Rows are points. A path goes straight from each point to the next, and from the last back to the first. The post is the endless flat space through its rows: a point in 2 columns, a line in 3, a plane in 4, and so on, so that a path can go around it. How many times does the path go around the post? Going back the other way cancels.
In the rows, zero is written as 128.

Post (2 x 3)
[[ 98 156 171]
 [118 124  93]]
Path (14 x 3)
[[133 168 162]
 [123 130 150]
 [106  70 119]
 [100 107 154]
 [ 92 127 115]
 [ 84 161 151]
 [112 189 101]
 [150 169 117]
 [129 123 116]
 [ 98 110 185]
 [ 80 116 122]
 [ 78 140 152]
 [ 55 168 129]
 [103 191 144]]
Times around: 2

Post (5 x 6)
[[128 145 136 117 142 150]
 [124 126 113 236 181 207]
 [109 142 183 165 126 146]
 [147 160 144 105  52 108]
 [150 156 104 141 161  92]]
Path (14 x 6)
[[ 97  94 134 110 118 147]
 [ 89 128 175 167  97 131]
 [175 105 108 205  82 115]
 [158 147 160 124  86 147]
 [169 200 138 143 132 125]
 [125 164 118 121 129 153]
 [112 159  56 151 137  81]
 [140 116 119 169 139 101]
 [146 121  95 134 173 136]
 [119 140 136 151  99 139]
 [ 93 160 177 171 127 134]
 [125 174 160 172 106 190]
 [135 154 158 126 150 151]
 [137 120 171 138 162 108]]
Times around: 0

Post (8 x 9)
[[100 136  80  56 174 171 100 103 213]
 [130 120 138  72 117 122 102 113 107]
 [110 100  86 171 147 145 190 157 119]
 [129 156 149  91  99  93 170  64 107]
 [108 101 139 147 184 160 158 148 115]
 [ 92 157 123 225 128  86 167 158 141]
 [107 145 121 119 160 115 164 169 180]
 [108 110 192 128  48 174 111 139  97]]
Path (9 x 9)
[[105 158 121 144 163 130 172 147 140]
 [ 84 151 154 100 182 114 104 149 111]
 [ 54 122 112 119 157 124 138 112 148]
 [ 99  97 147  97 171 126 137 101 179]
 [ 90  94 176 130 133 111 136 135 137]
 [ 76 106 139 123 165 178 165 131 134]
 [123 156 117  80 136 123 161 118 116]
 [116 132 135 138 145 151 162 136 120]
 [142 176 163 160 146 147 151 161 186]]
Times around: 0

Post (11 x 12)
[[114 127   7 165 212  69  93 166 167  80  85 175]
 [134 123  96 119 161  97  42 115 134 127 186  56]
 [115 120  84 133 142 162 121 138  96 145  65 142]
 [142 120  83 149 116  76  62 126 154 130 217 127]
 [133 137 136 113 140 102  82 105 216  98 154 143]
 [133 105 128  87  91 114 187 127 122 106 132  82]
 [124 116 130 160  96 131 129  94 149 132 121  68]
 [144 115 163 122 116 153 187  43 119  94 133 106]
 [116 124 137 106  88  96 130  51 116 126 109  94]
 [124 111 167 142 135  94 138 119 122 136 137 113]
 [115 100  92 159 130 130  82 163  81  83  85 125]]
Path (10 x 12)
[[148 136 133 160 131  61 114 127 152 108 103 103]
 [131 146  79 113 154 126 127 114 138 122 112  93]
 [103 153 123 121 155 110 141 104 152  67  99 147]
 [148 142 112 125 131 144  95 106 131 109 131 140]
 [167 120 114 122 119 120 136 125 115 120  94 123]
 [154  82  92 145 126 115 116 151 175 130 159  79]
 [110  95 121 138  77  85 130  93 146 107 142 110]
 [ 89  84 159 119 137 146  86 133 171 109 145 124]
 [127  86 112 146 136 104 120  97 162 143 113  86]
 [164  95 126 161 155 147 115 119 150 118  85 135]]
Times around: 0

Post (17 x 18)
[[136  78 161 150 154 137 156 129 101 156 165 139 129 160 119 107 171 113]
 [123 171 200  95  98 162 146 129  75  97 145 127 150 125 145  97 151 119]
 [128  73 128 113 206  94 178 127  84 132  93  90 127 117 122  68 130 160]
 [113 115 140 128 201 115 134  87  97  84 172 145 136  98 153 122 119 157]
 [116 110 158 135 129  65 134 183 111  99  70 183 131 131  95 117 155 109]
 [187 108 162 141 104 100 183 123 106  90 144 138  67 195 101 137 105 109]
 [174 135 138 173  62  93  99 138 128 160  88 179 101 128 113 170 153 134]
 [134 148  64  67 190 163 120  72 159 149 104 206 148 120 128 110  58  99]
 [166  98 128 132 156 105 218  90  72 119 120 159  75 180 122 203 104  98]
 [102 145  95 139 213  97 146 127  67 106  90 110  90 130 114 102  44  94]
 [142 179 138 137 153 120 146 134  98 168 169 166  64  89 106 147  77 175]
 [132 188 119 121 103  92 124  89 112 111 160 183  70 112  86 176 147  99]
 [155 121 159  95 177 120 127 164 120 120  72 134 119 210 123 160 169 130]
 [144 142 151 162  86 159 172 161 132 152 149  85  99 116 102 175 113 141]
 [117 141  61 131 101 115  96 197 133 142 143 144 121 113 158 118 128 130]
 [152 194 105 152 112 147 136 122  79  51 159 173 115 120 100 125 139 126]
 [121 115 129 101 149 177 110 114 112  62 123 182 107  86 146  82 163  85]]
Path (35 x 18)
[[165 158 111 147 122 106 134 156  95  76 129 168 132 161  69 149 154 149]
 [138 162 179 134 124 160 105  69 102 126 114 139 147 144 113 108  97 147]
 [140 105 177 162  86 132 196 164 126 152  84 142  69 155  97 107 102 110]
 [120 147  72 155 120  80 103 119 128 162 104 129 150 108 144 127 120 139]
 [119 103 123 146 115 106 160 156 135 119 103 127  94 149 118 160 167 141]
 [147 122 139 149 120 156 163 136 123 119 168 145  85 135 111 200 107 138]
 [150 115 134 139 112 142 150 132  61 145 150 126 137 110 108 127 193 134]
 [146 169 169  80 168 126 110 123 113 138 141 140 102 107  75 104 159  84]
 [152 148 156 134  71  97 191 179 110  92 144 117 110 120 124 143 129 141]
 [180 118 101 122 185 123 140 154 136  49 155 138 132 208 207 130 126 175]
 [105 145 110 155 146  86 155 128  89  77 140 145 138 165 118 134 124 146]
 [108 158 153 125 139 166 111 158  71 126 132 126 145 128  99  93 199 164]
 [ 98 137 174 101 125 111 138 141  44  87 154 163 127  95 125 115  73 132]
 [202  94 151 117  97  98 101 117 117 123 122 184 140 110 151  89  82 128]
 [166 133 113 129 180 143 119 133  96 213 165 134 142 105 128  89 124 148]
 [150 153 123  71 147 108 161  93  88 133 104 131 155 108 117 179 131 172]
 [103 114 167 126 153 100 157 144  61  92 180 113  92 135 116  86 111 145]
 [178 118 109 149  89 109 187  84  69  82 123 138 141 158 159 137  87 169]
 [145 148  80 193 165  85 123 180 125 131 141 167 109 183 143 184 157 184]
 [130 146 132 139 166  75 170 118 140 119 103 153 110 126  89 144 134  84]
 [147 125 177 147 120  54 117  86  86  96 141 152  99  92 140 113 123 105]
 [104 117 115 140 191  76  98 156 100 119 123 149  69 103  85 164 124  70]
 [149 117 110  95 123 142 124 163  50 135  90 169  80 111 127 108 113 129]
 [129  77 103 130 111 106 177 152 121 104 128 202  67 161 114 155 127  75]
 [ 96 140 142 154 162 160 157  95 116  85 122 120  93 115 130 130 125 102]
 [124 171 178 153  99  98 142 120 120 186 155 155 221 137 187 121 107 168]
 [124 135 127 135 139  69 172 152 112 142 134  94 130  95 174 119  97 177]
 [ 96 161 124 120 138 117 141 152 101  95 105 161  74 169 124 129 177  81]
 [168  93 163 147  84 138 154  72 170 141 138 189  81  80  79 139 110 149]
 [145  97 135 138 123 172 157 112  78 113 144 169 147 133 147 166 135 144]
 [151 160 152 169 108 158  80 111 108  98 179 149  85 100 116 110 160 169]
 [111 189 116 110 116 167 121 135 141 100 177 200 114 101 151 138 190 171]
 [157 155 141 111 185 144 161 107  74  79 126 147  71 130 163 116  99 119]
 [186  85 100 117 117  92 170 104 143 122 151 134 102 108 159 165 109 125]
 [152 160 123 111 113 135 131 157  86 120 144 180 101 106  75 107 139 107]]
Times around: 1

Post (17 x 18)
[[ 84 100 117 107 102 101 171 158 115 182  57 124 136  99 115 140  95 103]
 [ 81 148 147 131 115 117 138 113 178 164  97  91 125 125  93 147  90  92]
 [162 125 137 158 182 129 144 112 108  80 136 173 145 179 102  94 149 139]
 [123 145 150  91 176 132  86 174  93 127 142 119 167 150 123 129 134 120]
 [186 159 102 169 133 247 137  88 127 126 124 136 132 102  56 125 137  97]
 [ 88 116 132  99  93 124 146 131 154 121 119 130 132  72 123 133  88 117]
 [137 138 201  95 179 106 139 167 101 169 162 142  94 133 130 140 119 125]
 [ 98 154 127 165 204 100 148 155  78 102 185 155 142 151 161 130 107 160]
 [ 93  87 134  93 152 176 132 154 166 176  92  99  79 108  93 133  69 117]
 [139 115  93 104  95 120 112 124 152 195 117 123  96 102 108 133 125 128]
 [184 172 137 180 170 153 129 127  89  78 158 185 153 202 177 134 114 145]
 [101 107 162 136 151 133 111 170  81 117 184 143 104 179 123 167 126 121]
 [170 132 132 154 139 197 109  66  79 109 136 112 113 145  99  88 120 100]
 [101 127 102  97 141  95 127 104 138 126  78 144  79  80 108 177  84  70]
 [180 150 119 164 191 122 129 173  89 106 183 181 158 175 150  90 129  85]
 [104 123 128  68 132 128 183 108 130 154 146 109 130 144 121 149 120 102]
 [ 80 172 141  76 122 146 116 144 103 157 138 156 106 173  87 116  98 112]]
Path (16 x 18)
[[164 145 154  58 177 139 187 159  93 153 111 132 175 157  91  52 113  78]
 [144 220 113 142 104 111 161 117 103  78 134 152 162 129 145 124 127 124]
 [ 59 126  82 118 198 125 139 134 122  77  85 153 110 140 117 144 111  96]
 [164 162 175 103 168  51  76 174  85 144 189 161 148 131 145 113 182 113]
 [131 114 146 116 138 121 179 104 120 129 116 101  81 140  93 154 155  87]
 [142 142 125 115 115 139 191 113 106 100 107 142 121 138  99 143  96 115]
 [189 118 141 103 137 143 119 111  94 133 145 159 110 170 128  99  88 136]
 [ 64 117 148 142 110 112 163 168 135 159 170 182 172 174 134 139 122 121]
 [ 75 114 131  63 133 177 106 138 116 188 147 113  90 179 115  99 126 140]
 [123 143 125 125 188 161 191 105 121 119  98 139  73 140 121 136  91 122]
 [168  76 127  96 131 165 213 127 130 155 160 105  65 111 106 115  99 126]
 [136 169 126 128 161 129  92 148 114 113 167 151 124 148 112 108  58  95]
 [138 156 143 191 213 133 171 131 113  84 183 177  68 133 112 192 136 159]
 [ 91 142 143 145  95 130 153 148 100 116 107 130 171 126 100 107 142  93]
 [ 62 168 130  56 159 122 168  75 110  97 133 156 162 166 129 120 112 104]
 [ 99 102 143 136 165 113 142 187 156 155 124 149 161 154  76 124 126 110]]
Times around: 0

Post (17 x 18)
[[116 120 128 156 125 135 113 128 105 107 136 132 116 140 149 147 134 124]
 [136 132 149 134 113  95 120 124 142 117 147 118 159 249 106 100 177 114]
 [119  94 132 128 145 145 123 191 144 149 102 137  73 125 138 150  80 193]
 [141  88 104 148 145 173 151 150 136 101 123 118 133 103 120 120 116 155]
 [120 112 116 144 104 115 141 133 132 120  93 151 114  98 155  85 124 170]
 [130 149 112 129  86 180 111 139 137 164 142 153 154 148 124  74 125 116]
 [151 134 120  95 110 119 151 116  35 142 145 170 107 131 111 146 160 178]
 [104 112 124 135 123 147 215  92 144 148 136 153 137 143 141 126 110 143]
 [104 149 108 117 112 123 173 115 145 130 117  58 156 190 139 112 111 131]
 [111 118 173 121 131 114 145 151 154 142 135 107 126 112 146 135 132 164]
 [119 119 126 168 141 129 134 137 124 143  76 103 144 121 117 135 128 136]
 [203 119 132 216 183 105  80 157 110  95 118 113  71 141  77  37  73  78]
 [109 103 104 105  75 129 144 185 183 156  86  91  87 142  92 145 121 107]
 [139 112 133 109 141 152 145 111 104 138  98 150 111 116 161 129 156 148]
 [129 104 105 123 128 132 133  86 153 115 127 136 144 125 118 148 102 160]
 [127  93  88 114 133 110 133 177 142 158 114 140 120 101 142 130 118 141]
 [133 134  92 147 110 117 115 139 137 175 135 138  70 137 128 107 173 156]]
Path (9 x 18)
[[148 111 104 150 127 131  97 171 153 140 120 126 104 117  99 131 122 163]
 [147 104 112 141 111  88 153 107 122 109 126 131 136 141 139 117 159 127]
 [155  72 100 156 161 147 100 137 124 163 134 164  81 137 141 147 171 106]
 [100 115 109 146  95 102  82 152 133 138 119 121 123 115 120  83 151 136]
 [ 98  96  86  87 104 106 146 159 146 154 110  90 103 129 124 107 122 168]
 [123 101 123 107 110 138 127 130 111 132 134 141 124 125 138 113 100 143]
 [103  99 147 126 157 126 164 103 124 104 119 105 153 126 119 129  91 187]
 [153 133 119 118  99 186 127 115 126 120 125 135 117 114  83  95 135 100]
 [162 165 108 166 171 123 122 102 137 120 140  74  98 123 105 122 114 140]]
Times around: 1
